Each row is a point. Examples show where two turns around zero, p and q, send a point. Write where each new point lands after one turn and then the other. Backwards means that the second turn is done in reverse. Each puzzle has new turns, and all numbers are rounded.

Turn p:
[47 -9] => [48 -1]
[ 0 50] => [-8 49]
[-30  21] => [-33  16]
[  6 -43] => [ 13 -41]
[-24 -18] => [-21 -22]
Turn q:
[-23 -25] => [-15 -31]
[ 32 -25] => [ 38 -14]
[-9 50] => [-23  45]
Where do these land?
p, then q: [  7 -23] => [ 17 -17]
q, then p: [-35 -45] => [-11 -56]
p, then q: [ 1 45] => [-19  41]
p, then q: [28 23] => [15 33]

Turn p:
[ 21 -37 -10] => [ 21 -35 -16]
[-42 -10 -11] => [-42 -15   3]
[44 16  8] => [42 21 -7]
[ 7 79  2] => [-2 79 -1]
[ -2 -48 -11] => [  0 -48  -9]
[-28   0  21] => [-20  -2  29]
Turn q:
[ 14  46 -16] => [ 21  32 -33]
[-45 -13   6] => [-46   0  11]
[-22 -43  34] => [-27 -21  48]
[ 53 -19 -45] => [ 44 -46 -35]
[-22  -7   4] => [-22   0   7]
[22 35 16] => [30 33  1]
Where do these land?
q, then p backwards: [-20  46 -28] => [  5  37 -43]
p, then q: [-16  35  33] => [ 2 47 20]
q, then p: [  0 -41 -14] => [ -3 -43   6]
q, then p backwards: [ 36 -39  10] => [ 15 -43  30]

Turn p:
[-23 -10   2  25 -60   2] => [-17 -13  -7  29 -59  -1]
[-14  -8 -16 -28  -1   8] => [-16   6 -22 -21   0  13]
[ -2 -14  41 -35  -1  11] => [-28 -10  26 -40  -3  -6]
[-26 -18   2  -2   9 -15] => [-20 -17 -18   1  10 -14]
[-57  32  43 -49  -5   0] => [-80  34  15 -18   3 -20]
[ 66  13 -45  40  51  30] => [82  5 10 18 45 49]
[ 39   6 -14  47  56   5] => [ 55 -12  16  28  52  14]
[ 17  -1 -13   3 -49 -39] => [ 24   8 -19   3 -48 -33]
Turn q:
[ 20  -9   6 -17   3  66] => [  5 -43  10 -14  -4  55]
[-25 -42 -33 -27 -19  44] => [-29 -55 -43 -19 -12  16]
[-21  30  33 -18 -22 -30] => [-18  38  26 -25 -24 -22]
[ 45  51  32  35  16 -16] => [43 48 47 28  4 15]
[ 24   0  35  -3  23 -34] => [ 26  12  39  -7  22 -26]
[ -5 -60 -61  38 -32  -7] => [  6 -43 -68  45 -17 -32]
[-12 -24 -40  16  23  34] => [-14 -31 -36  24  26  24]
[  4  28 -10 -35   0 -15] => [  7  29 -10 -36   1   3]
[-30  26  39  11   7 -42] => [-25  44  36   5   3 -33]
Where do these land?
p, then q: [-11 -21   5  32   5 -30] => [ 12 -12 -12  27  11 -36]
q, then p: [-54  24 -18  -6  24 -26] => [-31  39 -26  26  36  -6]
p, then q backwards: [ -4 -29  26   2  31   0] => [ -5 -36  15 -14  26  10]
p, then q: [ 34  16 -17 -31  20 -37] => [ 39  36  -6 -32  23   3]
q, then p: [ 66  -9 -49 -37 -60  74] => [ 42 -17 -17 -58 -70  81]
q, then p: [-25   8  30  -1 -32  -2] => [-33   5   4   6 -32 -21]
q, then p: [-6 12 23 41 12 21] => [-14 -20  33  35   2   8]

Turn p:
[ 26 -54   4 -10   2  42  -8  -5] => [ 20 -27  -9 -14  -8  48 -36  22]
[  3  -7 -35  29  19  12  -3   6] => [  7 -11 -33  31  17  -3 -13   4]
[-38  63  20 -30 -42 -43  -1  32] => [-47  56  27 -21 -21 -48  46   6]
[ 30  16  34 -37  30  14  51  28] => [ 51  24  28 -26  28  20  38  30]
[-11  37  45  19 -18 -20 -17   9] => [-24  25  52  20 -13 -20   6  -4]
[-10 -23 -18  18  26  39  17 -56] => [ 13 -21 -29  14  21  50 -12 -47]
[ -9 -46 -25  43   2  21  20  -4] => [ -9 -46 -32  33  12  32  -1   6]
[ 11 -12 -42  25 -40  -9  -3 -37] => [ -4 -31 -37  21 -46  -6   1 -28]
[-40  43  47 -72  -6 -57 -28  51] => [-45  57  54 -70  10 -60  14  25]
[ 34 -33   8   0  44 -12  19 -13] => [ 45 -42  12 -11  29   5  -5  -3]
[  3  16 -38  15 -17  12 -49 -11] => [ -9  17 -33  23 -28 -19 -40 -13]
Turn q:
[ 12   8 -40  25  -6 -24 -16 -17] => [ 12   6 -37  26   1 -31  -6 -20]
[-13 -51  37 -19  28 -40 -42   2] => [-30 -64  35  -5 -13 -28 -38  -1]
[-47  -7  25  -7  15  -2 -40  -5] => [-54  -4  24  -4  -5  -4 -32 -13]
[-27 -51   3 -15  56  11 -22  20] => [-50 -57   8   1  30  15 -23  17]
[ 24  23 -29   1 -15  -5 -16 -32] => [ 27  17 -31  -2   0 -13 -11 -35]
[ 45  46 -27 -39  37  12  39  28] => [ 46  15 -12 -41  70   0  19  28]
[ 24  12  35  37 -29  26  41 -35] => [ 36  22  27  21 -25  33  46 -31]
[ 31  31 -31 -29 -41  54  28  62] => [ 45  48 -34 -27   9  49  -1  65]
[  6  24  32  60 -16 -15  29 -11] => [ 18  30  36  45 -18 -13  39 -13]
[-55 -34  -4 -14 -29 -17  -1 -12] => [-51 -13 -16 -14 -49  -7   7   1]
Where do these land?
p, then q backwards: [-20  19 -46  21   5  12 -20 -36] => [ -7   5 -42  24  -5   4 -35 -39]
p, then q backwards: [-27   4  33  39  24 -19   0  29] => [-18   6  21  31  52  -8   1  24]
p, then q: [  6  27   4  42  10 -42 -17 -24] => [  1 -16  23  30 -25 -37  14 -38]
q, then p backwards: [ 35 -10   8  53  -7  48 -28  54] => [ 33  -6  19  54  17  70 -12  25]
p, then q: [ 10 -43  15 -38 -43 -31  40  49] => [ -3 -20   4 -42 -25  16  23  82]
p, then q: [  2  25 -15   0  39 -28 -35  -4] => [  4 -12   8   2  13 -54 -18 -27]
q, then p: [-24 -45  41 -22  28 -44 -37 -21] => [-57 -48  34 -42  -8   8 -23 -12]
q, then p backwards: [ 55  -6 -24 -20 -16  36  39  -6] => [ 36 -15 -20 -27  16  35  53 -13]
q, then p backwards: [-40   1 -11 -30  14  23  20 -36] => [-54  -9  -3 -31 -10  -2  22 -23]
p, then q: [  3  28  -6 -45 -53  46  37  -6] => [ 29  62 -30 -37  -4  36  28  13]

Turn p:
[ -4  -3 -53 -34   2   8  28   2  13] => [ -9 -25 -32 -18   2  -2  53   0  13]
[ 12  17  -6 -19 -21   8  26 -17  55] => [ 20  12 -14  -5 -21 -13  29 -14  54]
[ 35  23  31  43  64  -5 -37   9  -8] => [ 13  51  -1  16  66  -6 -48   2 -22]
[-16 -73 -14  10  -2  43  18 -43  -2] => [ -1 -60  28   3   7  19  15 -70   1]
[ 45   8  60  -9  -9 -10 -75   8 -71] => [ 23  30  23 -53  -5  12 -86  23 -61]
[-10 -16 -35 -31 -49  36  37  12  18] => [ 11 -47 -17 -11 -37  30  44   1  34]
[ -8  24  36  32  36   7  11  23 -17] => [-12  35  23  28  34  27 -14  21  -4]
[-55  47 -32 -13   5 -11  -9 -11  11] => [-57  23 -43  14 -25  -9  19  -2   1]
[ -5  45 -41  21 -12 -35  30  -9   0] => [  2  28 -22  32 -21 -22  52  14 -20]
[-13 -35  17  -1  -4   6  35 -23  17] => [ -3 -20  40   6  -3  -3  18 -25  27]
[ 36   0  48 -34   4 -61 -54  40 -39] => [  6  14  20 -52   5 -36 -65  67 -34]
[-17 -37 -11  35 -14  14 -10   8  23] => [  7 -41  -4  40  -2   2 -17 -18  10]
Turn q:
[ 30  -4  21 -45  27   5  10 -14   7] => [ 24 -12  38 -41  12  17  -9  -3   9]
[  2  -8 -25 -12 -21 -19  11 -32 -39] => [ 35   2 -19 -11 -25 -18  21 -32 -12]
[ 28 -29   3  37  -7  22 -56 -16  10] => [  0 -19 -29  25   3  31 -60 -13 -21]
[ 23   5  13  -4 -26  -8  25  45 -10] => [ 10   9  22   3 -26 -19   3  48 -16]
[-40  33 -46  16  28  62  21  42   3] => [-59  50 -18  -1   7  49  50  26  -1]
[  6 -61  -6 -38 -29 -41  44  -1  14] => [ 52 -58 -11 -22 -19 -27  28  31  22]
[-10 -14  28 -69  10   1 -30 -39 -48] => [  6 -33  23 -63   9 -17   0 -58 -38]
[  3  22   3   3  36  -4 -21  38  18] => [-22  27   8  -4  41   0 -19  27   2]
[-67 -27  14  70 -49  30   8  33 -34] => [-54 -27 -26  78 -30  -7  44  12 -51]
[  2  82  -2   6  20 -44 -30  -1  29] => [-21  64  14   1  28 -41 -38 -15  45]
[ 15  -6  -4 -11 -51  -2   8 -44  16] => [ 19 -23  -8  -4 -53  -4 -15 -22  27]
[  6   7   2  47  62  -1  11 -13  34] => [ 8 17  9 40 53 38 -3 -3 35]
Where do these land?
p, then q: [ -8 -12 -50 -13  33 -23 -12 -28  15] => [ 34   0 -25  -6  24 -24  42 -24  21]
p, then q: [  3  43  41  36 -13 -36  15   0 -28] => [-24  42  41  33 -19 -28 -17   8 -27]
q, then p: [  1 -12  -4 -17   4 -22 -54  60  16] => [-44 -21 -33 -12  25 -19 -21  44 -25]
p, then q backwards: [ 36 -52  28  28 -43 -44  -5  66  16] => [ 59 -47  51   5 -27 -53  20  28  30]
p, then q: [ -7  33 -47 -35  11  33  19 -21  -3] => [  1  14  -8 -29 -27  25  56  -9  31]
p, then q: [-39 -10  52  48 -10  15   0  -9  -5] => [-40 -17  14  51  -4  10 -33 -29 -15]
q, then p: [-30 -23   7 -54  35  44  38   5   0] => [-24 -25  42 -35  16  38  32   2  46]
p, then q: [ 14  23 -33  15   2  30  23 -23 -46] => [ 16  27  22  -5 -31  37  38 -22 -21]
q, then p backwards: [-20  24  31  25 -57 -16   7 -15 -16] => [-38  -9   0  27 -32 -41  -1 -35  20]
p, then q backwards: [  8  30 -19   9  20  42  34 -38  23] => [-25  20 -39  17  35   5  24 -43 -12]
q, then p: [ 42 -45  -6 -40  17 -24 -65   3  28] => [ -8 -35 -44 -62  41 -28 -40  -2 -16]

Turn p:
[ -4  41 -17   7   5 -29  23 -20 -54 -30  18] => [ 30  36   7 -12   9 -11  15  -9 -25 -61 -27]
[-54  14  34  24   1  19  -2 -22 -81 -22   1] => [-49  47  36 -18 -13   0  33 -42 -42 -37 -18]
[ 49   9   7 -15   7  26 -11 -21  18 -22 -29] => [  5 -38  17 -17  16  30 -44  -8  15  -5 -13]
[ 69 -41  10  43 -12 -54 -35 -10  29 -18  39] => [ -1 -76 -18  55  43 -57  -2   0  22 -24 -14]
[ 34   2  35   3  24 -86  29  33  29  14  -6] => [ 47  -4  34  34  34 -67 -17  45  -2  29  -9]
[ -7  21  31  45 -18   1   5 -19 -40  36  22] => [ -2   3   4  18  -6 -17  27 -50 -59   3 -14]
[-47   5 -56 -18  35  28   4 -22   3  17 -60] => [-19  60 -36 -47  21  53 -23  14   0  25   6]
[-17 -43 -14  27 -63  12  15 -35 -22 -16   6] => [-25 -14 -28 -24  -4  -5  62 -37  22  -4 -38]
[ 28 -22  -6   1  11  38  -7  77  60  22   7] => [  6 -48   2  42 -13  39   3  51  16  44  49]
[-35  10  12 -34  50  13  33  -5  10  26   7] => [ 18  46  19 -24   4   2 -11  -7  -5  24  56]
[ -6 -15 -18 -47 -10  24 -22  26  -4  23  -4] => [-14 -11 -21 -27 -43  11 -11  29  -1  11  25]
[-12  19 -17 -36 -32   6 -33  17  52 -30   0] => [  4   1 -17  20 -48  19 -33  14  58  -5  -6]
Turn q:
[-58  40  53 -23  26  18  24 -15 -34  36  33] => [-40  -2  83 -14 -15   2  13  -7 -29  60  -5]
[ -9 -28 -13  12  -4 -49  44 -18  11  18  22] => [-17  -3 -38  12 -16 -43  -1 -43 -22  22  -2]
[-48  20 -40  -1 -48 -32  19  22  -1   6 -30] => [-64  18 -21  37 -15 -34 -16  34  11 -11 -11]
[  4  40 -28 -17 -15  86 -12   3  28   4  13] => [-28  26  15 -55  26  29  43  30  36 -19  28]
[ 24 -17  27 -27  -3 -19  10 -34 -29 -35  -6] => [ 31   2  15 -10 -47   4 -27 -28 -14 -22 -16]
[ 59  36  46  -1  -5  32  -5 -22  11  32   6] => [ 45  54  35 -11   6  24  34 -22  25  20  10]
[  0 -20  12  48  -1 -22  14 -10 -27 -10  14] => [  6 -19 -17  38 -23  14   5 -24 -31   8  12]
[-19   1 -18 -19  10 -17 -73  21 -22  -7  12] => [ 15 -20  -9 -14   5  13 -44  66 -10  22   2]
[-25 -25 -41  -7  46  26 -38  -5  45   4 -54] => [-21 -21 -17 -23  84  17 -40   2  22 -23 -22]
[ 96  25  19 -42   1 -24  37  45  30   3 -33] => [ 77  50  19   9  12 -69  31  -2  26 -43 -26]
[  8 -13 -44  45  47 -23   1   9 -10   7  -4] => [  5 -10 -38  24  45  -2  -2  -2 -54  -6   6]
[ 10  -5  54  -2   7  22 -23 -26  27 -55  13] => [ 35 -32  35 -19 -15  26 -18 -30  34 -13  37]
[-41 -53 -27  34 -61   1   2  30 -30  -4  15] => [-43 -43 -61  29 -47  18  22  27   4   5 -14]
Where do these land?
p, then q backwards: [ 30  20  11 -25 -40   0 -14 -13 -58  17  55] => [ 21 -37  -5 -18  10 -20  54  -2 -26 -60  29]
p, then q: [-24 -21  22  32  40  30  24 -37   9   1 -22] => [-19   4  49 -30  29   8  -5 -32 -24  36   5]
q, then p backwards: [-21  34 -25  -1  -6  10  25 -17  35  37   1] => [-52 -39  12  12  25  -7  -4 -22  -4  -1 -11]
p, then q: [ 55   8 -19  43   2  11  -8  48  20  13 -17] => [ 13 -37 -24  22  30  38  50   5 -14  -8 -31]
q, then p: [  9  11 -19  -9 -27  48  41  70  62 -36   0] => [ 45  26  34  18  27 -26  32  29  88  -1  14]
p, then q: [-17  -8 -56   8  -9  14 -31  35  21  69   3] => [-42  14 -58  -7   9   8  49  49 -29  10  -1]
p, then q: [-84  40  17   5   2 -16  43 -23 -21 -34  31] => [ -6  66  59  18 -25 -19 -11 -27   2 -20  61]
q, then p backwards: [ 17 -19 -36  31  35  -1 -49 -57  51  18   4] => [  6  -2 -45   2  49  22   5 -71  37  34 -12]
q, then p backwards: [ 16 -53   5  41 -16  -6  -9  -4  15  18  -7] => [  6   3 -32  31 -33  11  -3 -23  40  13  13]
q, then p backwards: [-16   2  61  19  -7 -25 -46   1   1  -2 -40] => [ 21  36  25   8   3   3  -9  19  72 -19 -16]
p, then q backwards: [ 16  -9   6 -37 -39  25  14   3 -63  12  -1] => [  1 -26  -4 -45   5  27  26  -4 -35 -23  48]
p, then q: [  9  -8  37 -32  20 -57  37 -49 -39 -51  -6] => [ 53   0  55   3  -7 -49 -73 -18   6 -13  -3]
q, then p: [ 16  -7  28 -66  41 -25  -8  33 -32 -22  12] => [-15 -52  37 -20 -11 -46 -21  43 -14   4 -32]
q, then p: [ -7  12 -33  -9   3  -9 -18   9  -1 -40 -14] => [-22  -2   5  21 -14   1   1  29  16 -37   5]
